Each wall is flat, endless, passes through zero and stands at right angles to its row. A trip goes straight from one point to another. List the walls that it crosses, first one first.
In the rows, 128 means zero.

Walls:
(1): [128 179 126]
(2): [ 49  90 120]
(3): [144 133 165]
(4): [133  94 127]
(5): [120  91 144]
(6): [ 84 116 144]
(7): [113 109 143]
(8): [149  88 172]
(9): [133 153  87]
Trips:
[ 85 151 147] to [102 143  87] -> 3, 9, 7
[ 68 114 210] to [196 111 129] -> 2, 6, 7
[ 84 113  88] to [116 100 124] -> 9, 8
[159 145 116] to [109 144 103] -> 3, 2, 6
[164 124  91] to [97 99 69] -> 2, 5, 6, 7
[154 110 143] to [138  57 137] -> 2, 6
[188 155 148] to [115  68 122] -> 9, 4, 1, 5, 7, 2, 6, 3

Walls:
(1): [115 162 126 156 133 171]
(2): [145 157 187 150 130 158]
(3): [116 135  83 120  85 110]
(4): [115 162 120 221 139 144]
(5): [163  57 100 134 140  99]
(6): [109 138  62 154 183 114]
Trips:
[ 74 111 192  79 181 130] to [163  97  94  86 101  84] -> 2, 5, 3
[137 143 170 146 148  87] to [107 156 152 169  99 106] -> 1, 3
[115 136 146 137 164  97] to [157 139 119 194 113 104] -> 5, 1, 3
[151 146 190 126 115 148] to [129  76  78 136  59  94] -> 1, 3, 5, 2

Walls:
(1): [107 113 155 126 148 219 149 108  55 133 178]
(2): [ 41 141  75 174 133 130 173 150  98 145 102]
(3): [140 179 136  94 126 180 131 166 133 191 120]
(4): [125  86 126 106 155 117 176 177  76 124 140]
(5): [174 189  99  60 155 136 146 128 109 132 179]
(6): [167  32 122 125  99 146 178  77 136 163 132]
Trips:
[184  97 158 127 120 112 130 103  64 131 100] to [131 123 168 120 164  96 105 118 143 134 153] -> 5, 1, 6, 4
[ 87  65 146 117 153 157 175 128 196 171 143] to [149 118 151 134 104 148 125 100  82 121 129] -> 2, 3
[117 124 102 128  90 138 123 180 141 122  35] to [117  50 174 121 190 120 136 138  93 148 161] -> 4, 6, 3, 1, 2
[113 101 138  97 113 121 116 192 168 111 101] to [169 117 128 134 120 122 136 142 112 111 125] -> 3, 6, 5

Walls:
(1): [148 136 140 151 147  87  71 118 121 170 103 146 140 164 164 129  95 132]
(2): [ 66 146 117 185 125  97 134 140  93 140 187 135 119 102 166 164 126 140]
(3): [140 110 138  93 130 106  96 118 203 144  80  79 119 111 126 123 165  90]
(4): [162 113 166 108 114 191  72  90 135 161  87 115  65 104 131 148  98 144]
(5): [ 78 101  92 114 102 118 122 157 134  51 183 175 106  89 104 145 101  83]
(6): [127 192 116 124 160 118 132 116 123  93 119 140 171 108  88 156 152  92]
Trips:
[143 102  99 137  95  10 116 137 143 154 134  86 175  39 188 103 116 162] to [161  74  65 249 156 107 141 154 168 131 105 103 154 157 146 117 166  91] -> none
[146 122 151 192 154 169  65 122 120  97 104 139 227 117 105 101 156 132] to [152 193 137  97 134  73 158  69 175 117 161 104 124 137 149 174 104 128] -> 3, 2
[ 45 172 146 116 133  65  85 171  96 162 115 118  95 106 167 110 149 119] to [147 136 124 145 128 157 114 123 139 135 138 163 117 171 142 144 112  99] -> 3, 4, 2
[164 110 119  81 170  93 101 142 134 144  56 110 124 112  64  54 149 134] to [100 223 138 181 102  63 127 152 130 169 127  97 158  98 158  91 104 125] -> 4, 2, 3
[129 152 107 120  91 161 168 179  78  95 134 211 161 116 128 150 137 157] to [196 103  52 132 146 119 130 151 135 120 122 145  98 155 167 152 108 141] -> 6, 1, 2, 4

Walls:
(1): [116 129 164 110 108 210 127 125 175 101 188 153 158 106 140 147 155 132
 128 122 106 122  78 148]
(2): [107 123 130 153 155 142  94 125 172 179 137  89 166 174 175 156  55 177
 149 188  81 185 101  92]
(3): [129 131  25 163 164 108 117  84 187 102 153 103 134 148 135 159 170  67
 101 152 136  97 115  83]
(4): [108 150 115 145 105  83 131  91  62  86 188 143 153 146 128 171 160  86
 164  87 143 144 118 148]
(5): [ 91 127 151 125  84 115 168 140  73  55 127 156 235 147 135  31  74 106
  93 148 173 195 142  65]
(6): [160 108  84  79 164 173  99 159 141 131 107  93 155 147 109 144 117 129
 125  92  98 164 125 128]
(7): [125  85  79  96 153 136 109 161  99 135 141 171 121 158  55  88 131 113
 129 160 106 196 149  77]
(8): [114 101 121 119 126 132  71 157 152  66 143 117 132 147 134 126 124 191
 129 121 133  86  79 168]
(9): [129 130  76 122 138 157 163 140  84 124 124 148 211 108 162 140 159 123
 158 105 141 210  98  96]
(10): [118 187 129  89  92 139 133 164 173 191 107  56 114 132 143 190 138 182
 164 125 109  96 122 111]
Trips:
[ 67 153  80 130 121 158 149 108 136 157 137 136 161  66  73  94 141 108
 151  82 193 180 155 158] to [141 106 156 144 128 103 177 167 104 117  61 180 121  31  95 120 126 153
 139 171 152 150 132 103] -> 6, 1, 4
[128  59  73 124 139 124 102 158 161 164 106 124  71 120 130  79 118 121
 111 179  87 149  97  97] to [ 89 118 145  78 151 123 102 143 105 165 199 133 118 141 131 111 102 158
 124 170 101  76 121 112] -> 10, 3, 1, 6
[104 113 108 105 132 151 125 143 110 131 138 131 163 146 150 116 127  93
 148 127 104 138 166 117] to [107 113 208  79 136 119 123 145  92 116 137 177 171 106 126  81 160 171
 104 144  68 104 139 130] -> 3, 2, 4, 8, 6, 9
[153 117 176 119  78 131 166  95 132 168 125 134 119 146  87  50 126  77
 168 153 117 109 190 104] to [ 87  86 110 109 166 107 115 161  40 169 146 161  74  92 134 136 145  98
 144 152 184  78 140 109] -> 4, 5
[130  66  76 155 121 108 129 151 142 107  73 131 134 130  85 144 139  82
 133 135 114 135 249 109] to [106  83  90 119  70 147 124  96 146  98 131 166 109  64 171 175 113 163
 173  84 157  92  98 171] -> 5, 4, 9, 8, 7, 6, 1, 10, 3
[152 130 191  79 130 108  89 187 113 124  67 139 107 138 191 211 100 121
 131  97 133 152 164 107] to [124 142 134 119 108 130 149 144  87 123  64 130  86 144 110 160  19 114
 129 154 141 120 128 107] -> 5, 7, 6

Walls:
(1): [156  89 158 119 179 118 125 139 124 135 130  73 155 132 114 192 122  88
 158 128 165 115 180  93 141 171 203 121 120 122 192 126  97 129 109 168
 152 119 128 117 156  95 146 146 116 101  91 140]
(2): [152 125 116 129 182 162 123  96 128 108 149 103 177 125 190 110 164 176
 168 104 152 140 101  99 106 136 117 144 138 117 135 153 113  79 167 129
  88 150  85 138  97 151 113 137 109 155 108 161]
(3): [107 117 126  90 163 113 160 153 149 108 162 111 161 160  72 105  96 114
 144 128  87 122 123 110 132  76 166 129 161 140 148 115 146 155  69 112
 136 118  60 112 130 169 137 179 143 155 179 128]
(4): [171 138 138 134 117 145 135 104 156 145 118 161  97 112 113 115 120 138
 127 175 164 127 122 149 146 111 117 132 163  97 120 140 124  98 142 130
 108 130 122 109 162 141 112 143 209 168 153 195]
(5): [161  91 118  92 107 126 116 125 166  95 132 152 164 122  90 132 131 116
  96 200 130 117  92 114 115  99 158 110 170 138 162 163 151 170  89  76
 103 179 141 100 143 120 105 143  89 135 161 167]
(6): [103 141 110 130  83 150 134  43 138  95 146 163 160 125 107 154 143 136
 123  67 149 117 140 120 131 141 102 140 111 129 132 132 100 123 136  98
 155 124 192 124 174  92 137 152  58 128 144 167]
(7): [111 150 132 132  90  99  93 167  99 158 153 117 144 137 118 134  93 130
 129 176 167 170 120 125 127 129 129  82 140 126 118 145 142 144 189  81
 151 108 106 100 140 107 125 128 155 118 178 113]
(8): [153 102 154 121 123  84 194 150 103 117 148 103  97 122 125 114 159 199
  96  60 111 152 107 167 126 143 143 142 187 118 172 175 149 107 150 123
 165 137 131 119 114 200 114 151  97 104 162  96]
Trips:
[102 121 156 103 146  97  96 156 126 134 158 123 100 195 175 129 132 116
 102  89 114 147  72 123 160 170 120 110  78 122 160 137 119 194  58 137
 121 143 145  65 137 121  93 136  80 138 150 154] to [120 141  93 127 114 120  60 194 107 202 131 127 150 166 186 114 118 112
 143 155 114 161 114 137 156 143  99 131 154 191  96 130  86 168 203  87
 141 144 152  95 174 167 149 183 164 119 109  95] -> 7, 6, 1, 8, 3, 5
[114 155 109 106  67 125 112 112 156 101 134 144 146 150 140  57 110 139
 114 170 122 134 131 138 144 112 118 185 161 144 104 175 148  48 154 128
 113 120 112 125 151 108 115 114 116 139 130 164] to [107 150 149 109 107 121 103 117  71 136 142 143 160  80 119 156  71  78
 128 185 105 128 101  97 105 149 147 133 135 134 125 138 153 122 140 112
 118 152 149 134  65 141 149  85 109 114  75 118] -> 6, 4, 2, 1
[150  79 104 178 116 142 132  77 124 129 100  87 163 146 149 148 116 187
 125 145 132 112  89  98 130 166 160  91 122 123  96 116  82 154 141 109
 161 136  83 147 118 185 172  84  96 145 103 123] to [124  81  79 133 101 141 129 101 148 174  19 184 109  99 127 104 156 133
  94 106 166 111 109 133 137 153 127 111 118 146 149  92 137 147 125 162
 215 167 122 142 119 145 158 131 131 158 144 130] -> 1, 2, 4

Walls:
(1): [128 176 165 108 135 132 163 143  80 156 161 145 117 118  80  25 125 137
 132 105 163 157 112 149 128 125 148  94 160 189 139 114 145 142 179 170
 103 119 109 125  77 124 111  92 142 143 138 162]
(2): [ 94 102  79 108 136 114 102 148 122 210 108 156 129 150 131 129 132 143
 118 115 188 171 137 122 109 135 171 181 136 134 144 185 101 114 164  75
 124 167 151 113 152 113 155  77 123 134 139 103]
(3): [111 185 179  61 123 113 128  40 169 177  88  98 134  95 147 130 159 139
 130 184 109 105  92 109 150 142 149 105 111 177 167 157 100 136  95 113
 123  74  59  62  89 118 102 117 136 143 119 109]
(4): [120 159 109  96 200 171 156  91 116 106 104 135 126 125 186 154 118 103
 118  86 116 158  73 149 137  76 179 166  90 117 162  76 107 112 139 124
  90 182 147 164 177 147 161 181 153 154 117 158]
(5): [161 130 115 177 126 159 169 109 138 160  85 192 140  83 128 119 144  73
 153 195 130 174 129 107 141  89 100 108  89 181 134 127 163  48 143  91
  94 160 111 102  82  86  98 171 129 167 143  70]
(6): [ 87 136 129 118 152 173 175 104 167 132 141 102 129 136 139 180  99 106
 114  63 131 203 153 152 136 129 164 106 155 160 107 173 122 173 158 186
 128 123 227  90 116 197  49  94 124 109  75 182]
(7): [164 158 122 104  82  92 127 149  99 133 181 121 180 149 106 148 117 140
 126 122 104 107 119 169 113  84  51 116 172 126 146 187 143  91  94 138
 131 133 161 135 151 182 151 119 121  81 174 159]
(8): [130 164 157 140 106  89  81 149 144 142  90 169 140 155  64 107 119 142
 150 108  87 198 155  78  48 126  78 153  85 129 107 119 135 128  27 204
 141 147 132 159  90 179  93 131 160 144 162 125]
(9): [233 125 129 133 248 113 180 100 144 210 124  92 184 142 155 164 162 135
  95  66 129 112 132 102 160 132  98  99  83  94 147 201 174 111 136 102
 107 167 132 138 176 105 134  73 210 132 221 113]
(10): [ 91 139 108 133 155 174  58 209 102 141 140 159 134 127  82 129 107 133
 121 152 151 117 152 195  93 102 118 146 120 176 117  83 159 136 110  69
 168 132 188 134  88 140  71  86  64 131  83 150]
Trips:
[166 138 137 125 151 158  74  83  61  39 151 110 161 174  84  77 131  98
  92 133 111 167 146 113 158 156 135 168  82 147 125 130 150  82 149 142
 114 134 152 154  96 108  92 142  87  74 107 114] to [148 158 164  87 119 156 120  92 111 143 103 142  79 127 105  94 112 221
 150 103 152 135 110 116  89 131 147 161  99  78 160 161 138 148 121 177
 118 167 126 192 109 141 129 107 137  89 134 126] -> 6, 5, 7, 10, 2, 9, 3
[ 89 132 118 140 109  76 162  70 150 152 189  73 155 104  49 102 194 158
 105  57 111 106 145 187 148 105 143 155 108 112 118 151 178 148 130 209
 125  68 163 130 140 179 146 173 109  78 157 138] to [150 135 155 133 103 173  59 136 109 146 120 104 156 100  70 106  81 108
 110 106 108 142 157 146  61 154 118 126 131  80 169 140 114 127 165 130
 124 200  88 187 136 102  94  97 100 151 114 114] -> 10, 2, 6, 9
[148 195 191  76  99 120 123  77 115 113  87 121 173  61 136 108  88 182
 148 163 203 123 158 130 140 123 184 115 171 130 138 131  92 173 125 150
 129 175 112 103 141 129 154 139 163 123 151 134] to [ 44 182 112 152  70 100 142 105  93 128 130 175 184 131 160 149 169 204
 120 131 148 154 118 180 142  93 101 182 165  98 152  96  91 108 163 158
 138 112 158 147  97 167 104 167 128 110 143 132] -> 7, 6, 8, 10, 3
[168 156 144 114 114  95  61  56 110  92 133 112 144 169 186  39 178  70
 133  80 125 118 132 164 151 166 166 114 144 144  29  64 112 157 137 129
 130 151  84 149  59 106 112 122 115 120 122  82] to [124 147 150 119  99 168  95 167  90 148 175 157 113 141 164 173  68 125
 201 107  82 145 131  92 126  43 129  96 204 142 146 117 141 166 164  63
  80 111 140 161 154 104  81 199  97 135 167 118] -> 4, 5, 10, 3, 7, 6
